Rows are points. Two turns around zero, p and q, are shown by what they do to some points. Write where each new point lands after one turn and then the other. Backwards means that the second turn is done in reverse. Each puzzle has new turns, and all numbers are rounded.

Turn p:
[24 -9] => [25 -5]
[-11  15] => [-13  13]
[  6 -17] => [  8 -16]
[-30  28] => [-34  23]
[ 11 -18] => [ 14 -16]
Turn q:
[-7 17] => [-1 18]
[0 4] => [1 4]
[14 22] => [21 16]
[0 4] => [1 4]
[ -6 -48] => [-22 -43]
Where do these land?
p, then q: [17 -9] => [ 15 -12]
p, then q: [18  8] => [19  4]
q, then p: [10 32] => [16 29]
q, then p backwards: [-28 -15] => [-32   0]
p, then q: [-16 -17] => [-19 -13]

Turn p:
[  4 -14 -10] => [  3 -17  -2]
[ 0 48 -1] => [ 11  42 -20]
[-12 -13   6] => [-16  -8   7]
[ 5 -6 14] => [ 0  0 16]
[  3 -14  -9] => [  2 -17  -1]
Turn q:
[-22   1   0] => [-21   2   6]
[ 9  4 -9] => [ 7  7 -9]
[ 31 -22  -4] => [ 27 -20 -19]
[-17  16  13] => [-12  10  22]
Where do these land?
q, then p: [  7 -13 -14] => [  5 -15 -13]
p, then q: [-15  17   2] => [-10  20   0]
p, then q backwards: [ 28 -10  -9] => [ 25 -10  16]
q, then p: [-20   7  22] => [-20  12  20]

Turn p:
[ 40  -7 -21 -11] => [ 35   0 -20 -25]
[ 26   4   6 -17] => [ 20  12   7 -21]
[-22  -9  16   9] => [-15 -12  16  17]
[-22   3 -17   5] => [-22  -5 -16   7]
[-23   3  17  -3] => [-22   0  18   6]
[11 12  8  7] => [10 15  4  6]
[-9 -7 -8  9] => [ -5 -10  -8   9]
Turn q:
[ 5 -8 -4 22] => [ -3 -13  -9  18]
[ -5 -19 -11 -11] => [ -5 -18   0 -17]
[-25   3 -17  -3] => [-23   4 -13 -15]
[ 2 48  9 10] => [  6  45 -11  18]
[  9 -11  -5 -24] => [ 14  -9   6 -22]
[ 10 -18  21  -1] => [  8 -13  24   8]
[3 3 7 8] => [ 1  3  2 11]
Where do these land?
p, then q backwards: [-18   7  -2  -6] => [-20  -1  -1   4]
p, then q: [-18  -9 -13 -18] => [-17  -9   6 -23]
p, then q: [  8 -15   9  24] => [  9 -17  -1  24]
p, then q backwards: [ -4   5 -19   1] => [ -5   6 -17   6]
q, then p backwards: [33 13 25 -1] => [30  2 23 21]

Turn p:
[ -3  -7 -20  17  -3  17] => [ -6   2  -7  26 -11  12]
[ -3   3   9 -16 -15  10] => [ -6  -1   1 -20 -12   9]
[  9  -7  21   0 -27  -7] => [ 10 -11  19 -15 -22  -6]
[ -3  23 -16 -22  -4 -35] => [  8  10 -29 -20   4 -33]
[ -4 -30   0  -5  13 -17] => [  8 -32  -4   5  16  -5]
[-12  -1  -1   9  32  43] => [-26  10   6  19  22  37]
[-11  43  10   8 -25 -43] => [ -6  23   4 -19 -17 -58]
[ 27 -24  -4  10  31  32] => [18 -1 10 27 21 43]
Turn q:
[ 26  28 -19  17  15   0] => [ 15  30 -21  23  15  -3]
[ 12   7  -5 -35 -16  -7] => [ 21  13  11 -31  -1  -9]
[-24  -2  18  20 -17 -17] => [-16 -14  24  19 -18 -14]
[ 27 -16 -19   2   0  -3] => [ 28  -5 -22   0  -6   5]
[ -5 -30  25  -5 -10  19] => [ -6 -25  16 -11  -9  30]
[ -4  32 -23  19  38  19] => [-23  30 -35  20  27   0]
[-28  -9 -14  12  -7   2] => [-24  -7 -10   2 -22  -8]
[-26  15  47  -3  -7  14] => [-31   1  46   1   9  14]
[ 22 -25 -11 -27   3 -26] => [ 36 -22  -9 -24   4 -14]
Where do these land?
q, then p: [-21  25  25  -5  17   1] => [-27  -2  14  -4  30 -11]
q, then p: [-28  -5  25 -15  -1  -5] => [-16 -28  12 -19  12  -2]
q, then p: [18 -1  7 -3 12 -9] => [16  2  5  8 15  7]
q, then p: [ -2 -26 -11  19  20 -21] => [ 14 -25 -12  31  -3  -6]
q, then p backwards: [-16  -5 -48 -16   4  -2] => [-17  21 -21 -29 -20 -20]
p, then q backwards: [ 29 -27   6  20  -9  20] => [ 25 -14  26  20 -24   4]
q, then p: [ 21  38  -5   0 -43  16] => [  0  50  20 -25 -22  -6]

Turn p:
[-5  4 10 17 19  3] => [-14   7   1  13  19   4]
[-11  14  -4   6 -15  -8] => [ -5  15  -3   3 -16 -11]
[-28   2   1 -14   7  21] => [-31  -9   3 -20   0  -2]
[ 1  1  7 13  9  4] => [-7  4 -1 10 10  7]
[ 33  -9 -21 -12 -14 -29] => [ 51  -3  -5  -3  -8 -11]
[ 7 -1 19 -3 18 -2] => [ 1 -1 18  4 18  9]
[ 4  2 -4 16 14 -4] => [ 1  8 -8 10 16 -2]
[ -7 -25   7   0 -16  -1] => [ -1 -24   3  12 -15  -3]
[  7  12 -16 -21 -21  16] => [  7   3 -10 -29 -23   9]
Turn q:
[  6  -7 -18   4   3 -14] => [  1 -19 -11  -8   2 -10]
[  5  16   2 -17   7  -7] => [  4  19  -5  -9   1 -14]
[ 11 -10  16   9  19  25] => [25  5  4  8 10 27]
[ 24  39 -17   2   3  -4] => [ 15  14 -33  12 -12 -25]
[-26 -22   2   7 -13  -2] => [-25 -17  17   0   4  12]
[  8  14 -15 -14  16   0] => [  7  12 -23 -13   1  -7]
[-12 -12  26   6  -6  -6] => [-6 -1 29  8 11  3]
[ -3 -15  10  -1 -26   3] => [ -8  -8  24   2 -17   5]
[-13  -2  -5   4  -3   4] => [-13  -3  -2   2   0   7]
Where do these land?
p, then q: [-9 10 15 -3 21 -1] => [-3 18  5  3 22  3]
q, then p: [-13  -5 -14  -6  19   6] => [ -8  -6  -9 -23  10  -3]
p, then q: [ 10  -5  -7  -7 -13   9] => [  4  -5   0  -8 -19   6]
q, then p: [ -3   7 -10  15  23  -3] => [  3  -1 -18  -4  22  -8]
q, then p: [ -7   2  24   3  16 -10] => [-4 13 13  4 25  4]
q, then p: [ 7 -3  8  6  5 12] => [ 2  3 -6  2  3 16]
p, then q backwards: [ 10  -9   0  -5  21 -13] => [  7  -8  12   8  17 -14]
p, then q backwards: [ -4 -10  -9   5 -43   1] => [ 20   9 -23   4 -29  14]
q, then p: [  8  12  -7  -7 -48   0] => [  1   2   5  20 -45 -12]

Turn p:
[-19   8  -9 -29  27  26  -7  -7] => [-25  12   2   2  13  37 -18  15]
[ 23  -2  -9  25  -7 -17  -7 -29] => [  9 -23 -17  -6   3 -10   1 -38]
[ 17   3   2  23 -20  -7  -6  31] => [ 35  -6  -1  12 -23 -14  10   4]
[ 21 -20   5 -22 -24   4   3 -20] => [ -9 -12  13 -39 -13   3  11 -11]
[ 18  -1  -4  17   5 -17  20  35] => [ 32  -6 -15   4   4 -23   9  25]
[ -3   6  25   9  10 -18   8  27] => [ 22  15  11  11  11 -25  -4  15]
[-35  18  -8  -5   7  20  14 -16] => [-32  22  -6  17  14  19  11   0]
[-13  25   1 -15   9   2  -7   0] => [ -4  27  -4   4   3  13 -13   1]
[ 14 -34 -17  12 -30 -32 -15 -18] => [ -8 -37 -10 -16 -29 -31  -4 -26]
[-23  -2  15 -16  23  39  -4  -1] => [-20   8  29  13  17  32  -5  16]
Turn q:
[  1  22  -3  -9  -1 -13 -17  24] => [-12   7  -3 -15  -6 -19 -20  19]
[-12   7  32   2  14  10  -8   3] => [-10   2  34  -7   9   9   0  10]
[-17  17  -6  -4   1  11 -14 -18] => [-14  14   4  -2  14   8 -18 -18]
[ 25  -5   1  26  21  -4 -25   8] => [ -2 -28   8  26   8 -13 -18  21]
[ -7 -29 -17 -24  -7   9  10   4] => [ 12 -12 -26 -23   4  15  14  -9]
[ 27  15  14  14 -23  14  11 -11] => [ 10  18   5  29 -24  19  -5   8]
[ 20  13   6  -8  -8 -16  13 -26] => [ 28  19   7  12 -14  -9  -7 -14]
[-8 -8  0 17 34 30 22  5] => [-4 -1  3 15 39 14 29 14]
[ -5   9  21 -32 -43 -26  10   3] => [ 10  22   6 -34 -48  -3   1 -10]
[-24 -39 -48  18  13 -15  -2   9] => [-19 -39 -38  -1  21 -22  22 -20]
Where do these land?
p, then q backwards: [ 13 -22 -11   2  23   0  15  28] => [ 25 -14  -1  -2  23   4  -6  30]
q, then p: [ 27   6 -17  10 -29   2  12  -5] => [ 11 -11 -24  13 -23   6  19 -16]
p, then q: [ 20  11 -11  17   3 -12  21 -31] => [ 27   3 -16   6  29 -11   4 -22]
p, then q: [ -7  -8  15   6   6   6   2 -28] => [  3  -2  24  -1  18   2   9 -16]
q, then p: [ -2  13  -6  -6  -7  20 -14   3] => [ -5   5   2  15  -9  21 -11   3]
q, then p: [ -5  13 -11 -33  12   6  22  26] => [ 10  24 -25 -16   2  14 -11  30]
p, then q: [ 12  13   5   4 -17  20   5  30] => [ 10  15  -9  15 -21  12   9  26]
p, then q: [-32 -29  -3  11  25 -19 -23   3] => [-34 -40  18  -2  -3 -19  -5 -10]
q, then p: [ -7  23  14   4  23 -32 -29 -29] => [  6  10  24  -1  12 -24 -37 -35]
p, then q: [-30 -35  20  17 -31  15  19   0] => [ -7   5  28  -4 -22  -9  53 -10]
p, then q: [ 11  15   4 -32  -8  -5 -31   4] => [ -2  12   1 -12 -16  21 -38   1]

Turn p:
[  8 -12   3  -8  -2   4   4  16  -7] => [ -5  -3  12   6   7   0 -10  16   2]
[ -6  22 -19   9   8   3  -4   8 -11] => [ 21  -2 -18   7  13   0   6   1 -14]
[-10  24   0  -6 -12  -4   5   6  -8] => [  9  11  -1   6  -4  -5  17  10 -19]
[  2 -17 -19   3  14  -5   0 -19   3] => [ -3 -18 -11 -13   5  14   4  -9  18]
[  0   1   6  11 -16   6  21  -4   1] => [ -2  -2  -5   6 -27  -3  -3  10  -2]
[-15  -6  31   3   9  15 -10  -7  -5] => [-25  10   2   7  -1   5 -15 -19 -17]
[ 15   8  -4   4  -3  -1  17 -16  -7] => [  7 -21   1   5 -17   0  10  -1   0]
[ -5 -17  10   3   3   0  -7   7  18] => [-13  13   0  -5   3  -4 -15  -4  15]
[ 18   8 -14   5   4  -9 -16   7  -1] => [ 22  -8   4  -8  15 -11  -2  -4   3]
[ -2  18  18   0   4  -9  20   2 -16] => [-10  -7   1  19  -7 -16  16   4 -18]
[  0  -7  -4 -35   0   5 -17  19  29] => [ 5 33 24  0 20 10  0  3 25]
[ -5 -21  -9  10 -10  -5 -13 -19   4] => [ -5  -4  -7 -31  -7  10  -8  -5   7]
Turn q:
[  0 -13  14   7   2  16   9  -8  13] => [ -2 -14  17  15  13   3   8  -3   6]
[  3 -11   6   0  -2   5 -15  -6  19] => [  5  -8   8  12   3  -7 -12  -6  17]
[  8  -7  -2 -14  11   3   4 -13  14] => [ 12 -10  11  -8  -2  -1   8  -9  16]
[-13   2  -7   2  -2 -20   8  22 -17] => [-14   8 -16  -4 -17  -9   8  13 -18]
[ -8   4  25 -17   4  13   8  -4  10] => [-14 -15  25 -11   9   3  -2   4   7]
[  3   6   4  14   8 -11  -4  18 -24] => [ -5  17 -18   2   1   1   4  25  -6]
[ -3  -6  -8  -8  -7   1  -5  -5 -17] => [  5 -10 -14  -6  -4   8  -6   0  -8]
[ -8  -2  -4 -10   3  26  -3   4   7] => [-15 -12  -3  -5  11   5  -1 -16  12]
[  7  15 -20  23   0 -27  -8 -30   6] => [ 40  24   0   1   4 -19  -4  -9 -15]
[ 11  12  -8   3 -17  -5   5  21 -12] => [-11  21  -9   3 -16  15  -3   1 -10]
Where do these land?
q, then p: [  9  -2  11  22   9 -12 -16   2  -4] => [ 17   0  -8   6  12 -24  -6   1   4]
q, then p: [  5   1 -28  -9   9  -1   6  -6 -11] => [ 12 -13  10   3  -9  18  15   7  10]
q, then p backwards: [  9  -5  -7 -13 -10 -10  -2   1   3] => [  6   1   1   8 -12   8   4 -11   8]
q, then p backwards: [-48  40  -9  -4 -21  -8   8   7   7] => [-18  -4  48  16  -8 -17 -33  -4 -19]
q, then p backwards: [ 9 -6 -5 -5  8 27 -9  9  1] => [ -5 -16 -12  -3  22   4   3  -8  12]
q, then p backwards: [  8  -5   0  12 -11  18   4  -1  21] => [  8   5  11 -14  21  14  -1  -3   8]
q, then p: [  6   6   6 -15  13  -8   9  -2   6] => [-7 11 16  8 -6 -5  7  5  6]
p, then q: [-15  -2   2 -15   9  -2  -2  -2  -6] => [-9 -5  0 -9 14 -1 13  0 -7]
p, then q: [ 10   1  10  -7   3  -4   7   3 -16] => [-4 -8 -2 11  0 -4  6 18 -6]
p, then q: [  6 -19  10  20  -3  -2   6   8   9] => [ -1   0  -6   4 -11 -21 -20  -5   4]
p, then q: [  2  -9  10  14  -7   1 -10 -21 -10] => [  7 -24  -7  -6  -5   6 -17  -1  -6]

Turn p:
[ 18  -6 -23   2  39  22  -3  20   3] => [ 17  14  -8  14  30 -28  -9  12  25]
[ 12  -3 -30  -5 -19 -23 -12 -27 -22] => [-21  -3 -33 -39   0   5   1 -15   6]
[  9   9   4  -9 -11 -12 -20  25 -42] => [ -1   9 -17 -17 -11  18 -44  18  -2]
[  5 -20  12 -15  37 -23 -10   5  -1] => [  5  -6  28 -19  35   2 -17   7   7]
[ 16  -4  29 -27 -22  -3  26 -12  18] => [ 33  -9  15  -9 -14  31  24 -16  -3]
[ -5   2  10  -4 -23 -28 -23   8  19] => [-10 -16  22 -15 -28   0 -17 -17   5]
[ -9  21  11   6 -17  -2 -29  -6  -3] => [-14 -10  -5   5 -18   0 -23 -17 -19]
[ -7  11 -27 -13   0   4   6  16  15] => [-6 16  0 14 -6 -1  2 -9 31]
[  9  10  11 -11 -11  15  23  -8  -8] => [ 19   8 -12   7  -5  21  14  -2 -10]
[-12 -33  -4  16 -14  22  -4 -19  10] => [ -9 -38 -10   9  -2 -13  27  10  -1]
[-32  12  -4  32  23  22  20  -5  -7] => [-22  20   0  35  14 -14  19  18 -23]
[-4  1 12 29 17  7 25  2 18] => [  7  13  21  14   2 -22  24  11 -16]
Turn q:
[  1  14  24 -32   8  26 -15   4  -1] => [-14  13  27 -12   2  -3  25 -20 -23]
[ -8 -20 -23 -17  19   2  28   9 -23] => [ -6 -45  -9   7  -7  13  18 -13  13]
[ 25   3 -33  20  -4 -19   9  14 -11] => [ 33  -7 -15   2  10  10  -3   4  36]
[ 27  29  30  24 -30   6  30  16  -3] => [12 45 18 43 -4  9 10  7 23]
[ 10  -6  -7  -6  12  24 -18   8  28] => [ -7  -6  31 -24  20   0  -6   4  -1]
[-22  13   1 -23   1  -1  12   2  20] => [-29   3  -1 -12 -10  -8  19  12   4]
[  1 -16   4   0 -19  -3 -13  -8   1] => [ 12   1   5  -5 -17  -3 -16   5 -12]
[ 20  -8 -10   8   8 -21   8 -29   2] => [  6  -7 -14   3  -1 -22 -25 -15  20]
[-26 -12  -7 -12  20  37 -24 -15  -9] => [-25 -19   5 -23   7  21  -8 -21 -34]
[-11  -7   7  11  11 -25  13  11  -2] => [  1 -12 -18  20   5 -12   7  17   0]
[-17  11  16  26 -26 -27 -29 -11  -4] => [ 18  33 -29   1  -7  -5 -19  19 -27]
Where do these land?
q, then p: [-39  -6 -10  22  15  21   2  23 -17] => [ -2  -1 -19  32  20  -8   5  41   9]
p, then q backwards: [-34 -23  -3  -5  15  -2 -15  -7  10] => [ -3 -14  -1   1  30  19  22   8  18]
q, then p backwards: [ 48   4  18 -11  -1  14  13  -6 -10] => [  2  21   1 -14  13  -2   4   7  49]
p, then q: [ 28  -6 -25 -14 -23  -8  11  -4  -8] => [-11  -2  14 -29 -17  -1   4  -3  31]
p, then q: [  0  -7   4  15   7 -28  -2   2  33] => [ -5   9  -3  16 -21 -34   7   2 -14]
p, then q backwards: [ 29   0  19  -1 -26 -14  -3 -14  -7] => [ -6 -11 -19 -19 -13  -3 -30  -6 -18]
p, then q backwards: [  4  16  17 -34  -8  19  26  15 -31] => [ -8  12 -10  38 -34  10  -4  16 -28]
p, then q: [-22   5  -7  16  -2  14 -12   2  26] => [  2   3 -22  18  -6  -6 -21  22  -6]
q, then p: [ -1   2 -14   1  -1 -24   8 -35   5] => [-24 -10  -3 -12  -9  -8  -3 -25  22]
p, then q: [-14  16   3   9  23   8 -28  25   0] => [ 17  14 -18  -4  24  -7 -10  14 -28]

Turn p:
[ -8 -12 -15  -2  -1 -26  25  11   9   2   6] => [-19 -15 -18  -2  11 -10  16  19  14   8   3]
[-18  -2 -12 -23  24 -10  13   2  -4   7  10] => [-17  -2 -10 -27  28   2   8  -2   0   5   7]
[  8  34  13  27 -10  17  20 -28 -17 -15  -4] => [-13  18  18  39 -15  22  14 -10 -27  -8  10]
[-14  19 -14  -1  20 -20  12  29   9   1  -3] => [-28   3 -33 -12  10  -1  -7  17  -5  -9  -5]
[-22  -5   6   6  19 -27   5   1  11   8  -8] => [-30   4  -3  -4  14 -14 -11   5  19  -4   4]
[ 11  39  21  11 -28  -4   4 -21 -36 -10  -9] => [ -5   4  23  38 -10 -10   6  -9 -49 -11   7]
[ 25 -24  14  -9   6  10 -18   7  11  -8  11] => [41  9  5 -4  8  1 -6  9 18  0 -6]
[  5 -19   5  -9  -5  16 -10  12  18  27  10] => [ 19  11  -3 -22 -12  -9  -1  -1  17  23 -11]
[ -5  34   0  28 -18  -2  -8 -23 -23 -15  14] => [ -5   0   2  31 -18   2  -1 -17 -29 -13  35]
[ 24 -20 -15  -7   2  12 -21  -5   9  12 -12] => [ 26  -9  -3  -2   0   2  -5 -21  18   6 -25]
[ -5 -33  -4  -3   4  16  -8  20  -4   2  -7] => [ 12 -15   7 -17   0  12 -19  11  13  18 -10]
[ -2 -10   0 -18 -14  17 -13  -4  17 -11  -7] => [ 17  -8  14 -18 -16   3   7  -2  10 -14  -9]
Turn q:
[ 10  11   5  17 -16 -19  16  -1   8  -3   0] => [  4  -9  12  -4 -22 -11   4  -5  19 -14   2]
[ 18   8  11 -25  -2   1   5 -18  -9   2  -2] => [ 11  -5 -14 -18   3  -7  14 -17 -17  -8  -5]
[  8  -1   8 -15  11   2 -14  15   5  32  19] => [ 10  13 -22 -16   5 -11   6  16   3  27  10]
[  6 -15   7  -6 -28   9  15   5  -3  -7  -6] => [ -4 -24 -12   7 -11  14  16   1  -2 -12   6]
[ -8   9  27 -22   5  30 -14  15  -2  12 -34] => [-11   6 -20  -9 -10  15  11  22 -32  14 -35]
[-10   2 -10   2  16  17 -12 -13  23  21  10] => [ -7  16  -9  -8   8   8 -17 -12  13  31  -5]
[ -6   5 -44  12  -4 -16  11  -1  -9 -12  -3] => [-17  10   8  20   6 -12 -19 -11  11 -30  14]
[ 32   1  -5  11 -18  -5   1   3  -6 -33 -12] => [ 12 -17   5   3   5   6   7   5  14 -43 -11]
[ 23 -17  -6  17   3 -12  30   3   1 -22   6] => [  1 -10  20  11  10  -2  27  -9  25 -21  11]
[-26 -20 -18  16  12 -27 -18 -15   3  10   4] => [-12  -9  18  14  17 -22 -33  -3   6  22  10]
[ -3  -4  -6  38  -2  -5  13  -5 -24 -11   7] => [ 15   0  21  38  -6  -6  -1 -10  10 -10   3]
[-23  21  28 -40  14  21 -11  13   5  -4 -25] => [-16  15  -3 -29  -8  20   6  19 -47  11 -21]
[-20   0   4  -5   8   4 -23  -2   8  13  35] => [ 15  11  -2 -10   5   7 -21   4  -3  33  21]
Where do these land?
q, then p: [-12 -15  -4  18   0  10   1  -1  15   2 -32] => [-23  -5  16  -8 -20   2 -20   0  18   5  -7]
q, then p backwards: [  7 -10 -15 -34  46  -1   2 -22  15 -46  10] => [-14   0  10 -44  50   6   9 -32 -26  -8   0]
p, then q: [ 30  48  -8  -5 -20   1  -2  -4 -17  -6   3] => [ 18   0   4  41  -1 -14   4 -19  -6 -38  -4]
q, then p backwards: [-17   4  30  13 -13   2 -17   8 -26   7  11] => [ 20  -3   9  13 -31  14  -8  21 -17  -6  10]
q, then p backwards: [ -5   7   8 -22 -20  14  13   8  12   9  12] => [-17  13 -20   4  -5  18   4   7   8  -1  21]
q, then p: [ -4  -8 -17  -5 -14   4   5  14 -10  -9  13] => [ 10   2 -13   2  -6  17  -2   7   1   1  23]
q, then p: [ -3   0  -8  22  23  -3  -3  14  18 -27  16] => [  6  45   5 -10  -7   3  -8  13   3 -12  -3]
p, then q: [  5  -7   4  19   0   3  -4  12 -12   7   1] => [  8   2 -12   6  -2  -7 -11  12  10  10  -7]
q, then p: [ -3  -8  -9  17   8   2  11 -32  -1  21 -10] => [-21  -1   9  16  -2 -13  -1 -28  21  -1   1]
p, then q: [  5 -18  -6 -23 -19   4 -15 -10  10  15  12] => [ -4 -20 -11 -22   5 -18  18 -16   8  -4   6]
q, then p backwards: [ 29  16  34  17  17 -15  13  18 -14  15 -43] => [ 24   5  16 -28 -41 -11  22   8  31  12 -26]
q, then p: [-14 -15   8  -1  -9 -22   0 -19   1   4   0] => [  7  -7  13   1  11 -19  -6  -4  15  15  12]
p, then q backwards: [-18   6 -17 -15   1   2  -5  13   9   8   6] => [  8   9   4 -24 -11  -3  -1  -3  17  10  -3]
